Each row of a before or after table is a point. The points were changed in one or more steps. Then noise was added and the rows were shuffled. The steps act on columns, c1 being the first. What was done? A step turns or swaps two columns, mirrors them in a line or flattens them onto one, adds a multiple of one to another, or multiplies or shifts one. Angles are multiples of 10 degrees, from the lower column toward the higher: turns from -170 to 170, lines from 10 to 170 but not 90. Use the fewest steps. Two steps may share a column if one is a turn and the other turns, adds or multiplies; they go together, in the order done. Otherwise the lowest column goes first.
In the rows, zero is written as 128.

Before (14 x 2)
[117 147]
[144 161]
[166 84]
[83 99]
[138 52]
[100 154]
[128 86]
[112 109]
[72 111]
[166 57]
[113 136]
[136 56]
[121 147]
[122 124]
After (14 x 2)
[109 144]
[85 157]
[201 55]
[173 60]
[187 82]
[171 51]
[147 89]
[100 100]
[112 151]
[108 136]
[124 128]
[83 111]
[116 107]
[129 159]
Steps: add -0.5 times c2 to c1

Before (14 x 4)
[155 110 154 121]
[113 156 137 125]
[156 145 115 141]
[96 159 130 102]
[128 119 168 142]
[100 99 115 94]
[89 121 159 141]
[114 103 120 104]
[102 146 182 132]
[120 115 158 163]
[157 115 131 161]
[138 91 130 112]
[146 130 128 165]
[137 128 118 117]
After (14 x 4)
[104 6 100 132]
[100 65 146 103]
[148 124 130 162]
[137 195 101 113]
[155 121 98 120]
[155 116 150 142]
[90 90 98 139]
[128 81 92 141]
[136 142 135 119]
[121 105 97 165]
[157 148 116 161]
[100 204 119 92]
[116 190 118 103]
[114 61 138 123]
Steps: turn c2 and c3 by 140 degrees; multiply c2 by 2.5

Before (10 x 6)
[116 208 122 213 125 182]
[166 110 84 111 119 177]
[170 138 137 151 157 150]
[108 137 81 197 100 101]
[216 112 152 90 135 138]
[124 98 103 134 217 192]
[123 135 195 156 129 82]
[133 153 102 133 169 132]
[214 104 125 129 152 145]
[169 92 132 118 144 140]
After (10 x 6)
[183 206 120 211 143 116]
[177 111 82 109 136 167]
[131 152 101 132 189 132]
[192 97 101 134 238 122]
[149 138 137 152 176 169]
[146 105 126 129 173 212]
[101 136 78 197 121 107]
[138 111 150 89 155 216]
[82 138 196 156 151 123]
[141 91 134 118 165 171]
Steps: swap c1 and c6; shift c5 by 20

Before (11 x 9)
[142 157 122 141 145 101 122 136 125]
[131 123 117 137 127 111 128 132 129]
[121 110 128 136 129 138 128 141 122]
[127 135 118 128 143 130 125 130 141]
[129 120 119 118 135 129 136 145 133]
[120 124 117 116 124 130 126 126 113]
[131 140 137 124 142 115 127 136 144]
[121 132 134 133 124 132 138 145 128]
[143 139 129 134 121 126 131 135 127]
[118 131 112 135 121 121 134 126 114]
[110 115 107 127 127 128 111 146 136]
After (11 x 9)
[127 115 118 89 143 122 125 130 140]
[120 126 135 92 123 122 137 144 128]
[110 158 108 87 127 137 111 147 135]
[131 108 116 97 128 145 128 131 129]
[143 99 129 94 121 123 130 135 127]
[131 76 137 85 141 131 127 136 144]
[120 141 117 75 124 130 126 126 113]
[129 148 119 78 134 132 136 146 133]
[121 187 128 96 129 131 128 140 121]
[117 107 113 95 120 131 135 125 114]
[143 9 121 101 145 131 122 135 124]
Steps: turn c2 and c6 by -140 degrees; multiply c2 by 3; shift c4 by -40
